Rows are points. To make a cloud, some directions were put in groups of two or more. Within a group, all points are equally far from the middle, so they leave a hole (a ring in 2 directions, a hollow ball in 3). The other directions are filled evenly. Then the cloud was stretched, turned, moved and blurred a little. Count the holes, and give their numbers of directions, smallest first.
(in the rows, 128 means zero)

Cloud, 21 rows:
[[ 71 190 123]
 [ 61 184 147]
 [177 127 109]
 [163  99 115]
 [137 101  87]
 [175 133 102]
 [165 146  91]
 [124 138 214]
 [126 129 213]
 [ 73 172 187]
 [111 204 128]
 [ 77 136 203]
 [105  95 198]
 [ 75 189 162]
 [ 40 121 124]
 [100  76 112]
 [ 78  80 164]
 [159 123  87]
 [170 155  99]
 [ 62 123 193]
 [ 66  91 109]]
Holes: 1 (3)

Cloud (31 x 4):
[[ 83 163  99  81]
 [ 82 192 168 121]
 [ 80 143  70 116]
 [ 55 180 123 115]
 [111 176  98 187]
 [137  64  94 118]
 [ 84 126 132 211]
 [133 161 142  63]
 [147 108 211 124]
 [ 93 139 190  72]
 [ 63 108 151  73]
 [113  51 167 170]
 [172 101 173  92]
 [ 74  67 171 114]
 [ 75  66 176 132]
 [156  95 176  79]
 [172 110 155  83]
 [161  98 177 190]
 [ 41 140 110 114]
 [132 124  68 106]
 [ 94 167 193 156]
 [ 95 152 182 185]
 [167  93  91 171]
 [ 82  82 175  83]
 [114  40 154 132]
 [108 189 179 132]
 [114  78 206 139]
 [ 88 131 210 145]
 [128  76 199 103]
 [100  49 165 155]
 [105  65 146  80]]
Holes: 1 (4)

Cloud (48 x 6):
[[122 116 213 139 146 126]
 [112 124 127  31 107 170]
 [ 97 146 129 144 157  23]
 [157  87 122  57 176 135]
 [ 92 149  59 111 106  41]
 [191 108 116 135  76  33]
 [ 94 197 157 114 144  69]
 [164  95 194 103  65 121]
 [144  98 189 149 120 167]
 [198 116  70 107 123  71]
 [180 103 198  81 128 121]
 [195 160 130 110  84 143]
 [110 137 110  78  37  73]
 [105 204  97  68 157  98]
 [ 55  69  84 106 130  99]
 [125 134 116 178  94  27]
 [105  49 159 130  71  79]
 [190 114 185  84 108 140]
 [198  63 105 104 101  80]
 [178 137  77 115  73 129]
 [109  89 113  84  97 188]
 [137  92 174 148 184  83]
 [ 98 158  73 160 116 159]
 [177  85 185  77 144  78]
 [103 152  38 131 110  94]
 [136 160 173  46  99  64]
 [173 183 158 153 168  87]
 [152 164  92  31 150 112]
 [ 57 132  69 149 112 121]
 [189 132  81 165 100  76]
 [132 137  47  57 128  62]
 [150 127 133 183 171  50]
 [110 135 110 166 103  20]
 [191 182 117  88 154 119]
 [ 81  53 139 104  72  77]
 [141 105  89 200 142 113]
 [149 107 212  77  98 107]
 [ 60 117 165  63 156 120]
 [108  64 150 181 107  74]
 [173 193 169 157 126 109]
 [141 156 111 191 119 160]
 [143  48  79  90 133 122]
 [111 166 126 115  46  69]
 [ 87 139 178 133 173  70]
 [ 89  72  90  62  70 124]
 [193 112 149  60 151 128]
 [105 205 113  57 133  94]
 [ 68 111 118 101 116 187]]
Holes: 3 (2, 2, 2)

Cloud, 98 rows:
[[136 185 119  85 133 152 133 171 161]
 [146 178 201 112 121 110  78 131 155]
 [197 177  96 115  73  89 140 107 170]
 [135  59  94 110 119 121 145 138  58]
 [134 150  72 186  90 186  92 139 111]
 [162 100  82 140  66 156 139 132 121]
 [123 108 146 125  55 137 181 141 114]
 [176 102  85  97 109 142  94  68 130]
 [149 100  90 125 195 132  97 150 170]
 [118 147 172  62 125 175 153 150 185]
 [167 126 156  99  95  63 138 118 158]
 [117  77 100  94 123 170 197 104 141]
 [168 158 138 110 173 154 221 157 154]
 [183 135 139 171 138 138 144  84 156]
 [114 113 125 136  94  90  67 184 148]
 [199 137 153 174 134  96 141  85 154]
 [127  86  95  76 125 111 168  57 113]
 [ 98  86 128 130 112 133  79 113  30]
 [186 135 102 147 165 129 148  84  81]
 [149 148 211  99 208 142 118 116 109]
 [151 104 130  71  89  76 131 104  68]
 [130 158  65  95 110  77 194 131 138]
 [163 199  53 111 206 154  91  93 133]
 [109 135 116 106 141 133 123 160 225]
 [154  80  89 158  61 157  96 157 139]
 [152 120 203 112 168 154  88  96 132]
 [195 199  63 132 125 136 162  95 168]
 [125 159  66 132 180 162 178  37 104]
 [113  62 116 179 215 160 118 130  91]
 [147  59 119 117 122 106  99  74  85]
 [178 174 160  96 110 125 134 132 195]
 [168  99  58  96  96 135 160  81 185]
 [151 174 119 175 116 143  89 128 169]
 [170 183  93 127 111 161  59 112 144]
 [121  65  61 120 116 188 170 105 129]
 [112 113 134  57 143 127 106 200 137]
 [120 166 154 171 196 101 143 142 209]
 [145 199 112 113 213 116 105 132 120]
 [161 174 129 194 124 179 102 102 118]
 [112  51 142 159 144 128  69  98  36]
 [113 177 136 199 138  99 163  99 182]
 [201 138 100 130 119  96 117  24  98]
 [164 128 110 138  64 145 110 131  58]
 [136 173 147 145 120 107  57 130 118]
 [150 128 156  81 118 140 154 168 137]
 [160 142 154 105 104 144 119 112 192]
 [233 123 148  98 157 156 162  99 121]
 [186 191  80  74  67  87 171 118 148]
 [ 93 123 181 144 198 149 148 136 182]
 [ 90 198 164 138 116 103 156 131 159]
 [116 131 133  45 156 145 146 147 140]
 [150 131 156 169  80 109  77  60 131]
 [176 138  97 135  37 158 169  93 130]
 [157 154  50 147 120  81 139  96 176]
 [111  88  65 163  77  79 163 129 150]
 [176 119 133 112 164 154 194  99  63]
 [ 80  89 174 110 146 118 213 164 131]
 [162 137 160  87 183 159 170 118 102]
 [ 98 161 138  94  92 137 137 117 177]
 [ 67  84 158 127 130 142 119 161 116]
 [ 66 122 144 112 102 154 181 145  74]
 [196  88  93 111 141  86 125  73  87]
 [139 164 109 114  94 141 235 175 207]
 [154 124  86  89  96 172  55 182 108]
 [169 183 159 124  75  93 133 114 123]
 [167  87 142 193 135 157  60  94  94]
 [106 169 158 172 172 190 135 139  59]
 [173 108 119 129 100 136 147  92  33]
 [158 144 150  97 123 178  96 111 179]
 [ 90 141 161 121 150 117 195 151 167]
 [203 128 135  87 217 171  90 187  86]
 [131 173 113 112 103 143 114 136 201]
 [124  99  61 133 126  97  92 113  88]
 [157  99 115  56 123 116 117 117 127]
 [186 170 113  98 190 136 161 180 109]
 [139  62 190 116  99 148  84 122 139]
 [ 82  93  93 192 153 118 141 157 168]
 [168 104  53 160 179 147 165 146 183]
 [ 97  99  76 132 137 119 161 142 249]
 [205 107  99 174  87 175  88 110 127]
 [118 125 156 168 151 131 144 113  70]
 [ 46 141 183 138  78 123 143  74 109]
 [137 170  29 132 172 148 186 129 118]
 [107 140  96 127 183 199 142 107 123]
 [139 105 109 186 143  92 123  90 101]
 [216  73  90 148 141 175  77 138 112]
 [167 167  51 169 169 170  44 130  89]
 [110 110 122 126  65 147 159  87  84]
 [143  22 130 122 109  97 126 142 104]
 [189 105 158 101  80  85 151  83 176]
 [179 148  52 171 126 110 134  72 139]
 [115 151 144 148 128  72 177  93 132]
 [205  89  67 147 119 134 106 164 133]
 [246 128 102  98 175 174 137  71 148]
 [212 124 135 106 159 145 132  85 177]
 [119 113 122 158 136 113 111 119  78]
 [166 118 140 143 153 145  65  82  85]
 [104  82 133 112 154 209 128 123  74]]
Holes: 0
